Each point is reached from the start by the listed moves, each made 0, 1 or 2 times, or once backwards (-1), plus a little noise. Is the number of moves made odd or even? Then give how often each move was made.
(in the rows, 128 means zero)

Moves:
(1): [175 126 138 123 108]
(2): [133 176 129 138 130]
Start: [111 115 141 113 145]
Points:
[108  65 140 102 140] -> odd (0, -1)
[ 62  68 132 106 161] -> even (-1, -1)
[211 162 156 111 108] -> odd (2, 1)

Moves:
(1): [163 132 127 119 127 127 126 115 118 137 133]
(2): [121 176 141 121 135 131 124 136 119 115 129]
(3): [119 120 162 129 130 130 134 123 117 123 129]
(4): [131 125 136 164 116 124 137 121 136 128 136]
(5): [134 137 134 135 155 133 123 139 128 134 126]
(6): [136 137 129 129 132 168 126 129 136 118 119]
(7): [132 129 125 120 123 127 148 137 128 141 121]
(8): [135 126 139 128 120 129 113 158 130 114 133]
(9): [135 130 127  94 129 122 130 119 165 135 122]
Start: [121 119 142 134 123 144 130 131 122 122 135]
Points:
[200  78 178 178 152  99 162  58 145 189 157] -> odd (2, -1, 1, 2, 2, -1, 0, -1, 1)
[ 76  85 226 151  89 134 125 128 156  79 146] -> even (-1, 0, 2, 1, -1, 0, -1, 1, 1)
[134 111 159 142 117 104 187 107  54 168 137] -> odd (1, 0, 1, 0, 0, -1, 2, -1, -1)
[133 183 249 199 165 239 156 203  80 100 121] -> even (0, 1, 2, 1, 2, 2, 2, 1, -1)
[126 233 140 121 157 152 127 170 114 120 127] -> odd (0, 2, -1, 0, 1, 0, 1, 0, 0)
[ 71 185 188 193  74  98 135 162 130  82 168] -> even (-1, 2, 0, 2, -1, -1, 0, 1, 0)
[ 84  52 168 163 110  84 157  61 212 145 146] -> even (-1, -1, 1, 2, 0, -1, -1, -1, 2)

Moves:
(1): [145 114 146 135 123 128 121 113 129 122 119 138 133 130 134 139 117 128
 134 131]
(2): [136 143 124 128 125 128 134 127 135 128 138 132 131 130 130 134 130 128
 125 132]
(3): [121 140 136 125 124 118 130 122 123 128 121 133 121 127 128 140 130 131
 136 121]
(4): [129 135 117 150 133 138 137 121 126 133 132 134 126 128 122 121 120 135
 119 137]
(5): [134 126 134 119 148 138 138 128 125 123 139 109 127 148 131 129 124 139
 130 123]
(6): [122 114 129 126 136 140 113 126 125 131 132 126 127 115 123 146 135 142
 122 128]
(7): [121 121 129 125 128 126 143 125 130 130 138 131 118 120 129 124 131 121
 126 124]
(8): [132 118 128 128 128 122 136 146 124 125 133 138 113 126 127 127 135 123
 122 133]
(9): [117 132 144 130 129 120 112 132 151 128 114 120 124 135 139 122 140 138
 113 130]
(10): [136 127 143 149 145 112 113 137 134 151 132 130 134 116 121 116 140 128
 130 113]
(11): [125 129 121 130 115 116 129 133 125 128 126 116 128 131 133 131 136 132
 145 139]
(12): [116 127 131 117 134 116 125 132 126 133 135 134 132 130 130 131 128 137
 140 146]
(13): [124 123 138 125 127 133 131 142 126 126 123 126 137 107 127 127 120 144
 123 134]
(14): [133 123 129 118 119 125 130 123 131 138 131 132 128 128 122 121 136 133
 127 129]
(15): [128 131 143 127 113 141 126 127 123 136 135 141 121 141 148 126 127 109
 139 125]
(16): [115 130 124 125 130 126 132 135 131 140 123 125 129 134 132 143 130 125
 128 136]
(17): [131 133 129 127 135 136 133 123 122 129 123 130 125 121 136 123 139 127
 135 135]
(18): [134 127 122 116 119 125 126 128 108 142 135 148 123 111 141 122 114 131
 115 133]
Start: [140 118 135 123 128 127 114 122 125 140 125 115 133 112 140 134 133 129
 121 110]
Points:
[ 67 124 129 107  93 140  67 110 131 185 103 144  99 115 206 190 173 148
 107 190] -> odd (0, 0, 0, 1, -1, 2, 0, 0, 2, -1, 1, 1, -1, 0, 1, 2, 1, 1)
[151 101 134 151 170 153 157 180 175 122 140  23 117 100 108  84 207 249
  61 154] -> odd (-1, 1, -1, 2, 2, 1, 0, 2, 2, 0, 2, -1, 2, 2, -1, -1, 1, -1)
[161 159  80  93 140 110 201 110  99 137 146 100 113 175 194 174 134 156
 158 210] -> odd (1, 2, 0, 1, 2, -1, 0, 1, 0, -1, 2, 1, -1, 0, -1, 2, 2, 1)
[129  72 189  94  57  97 137  98  91 106 111 175 116  96 147 175 123 125
 214 158] -> even (2, -1, 2, 0, -1, 0, 1, 1, -1, -1, 1, 2, 1, 1, 1, -1, 0, -1)
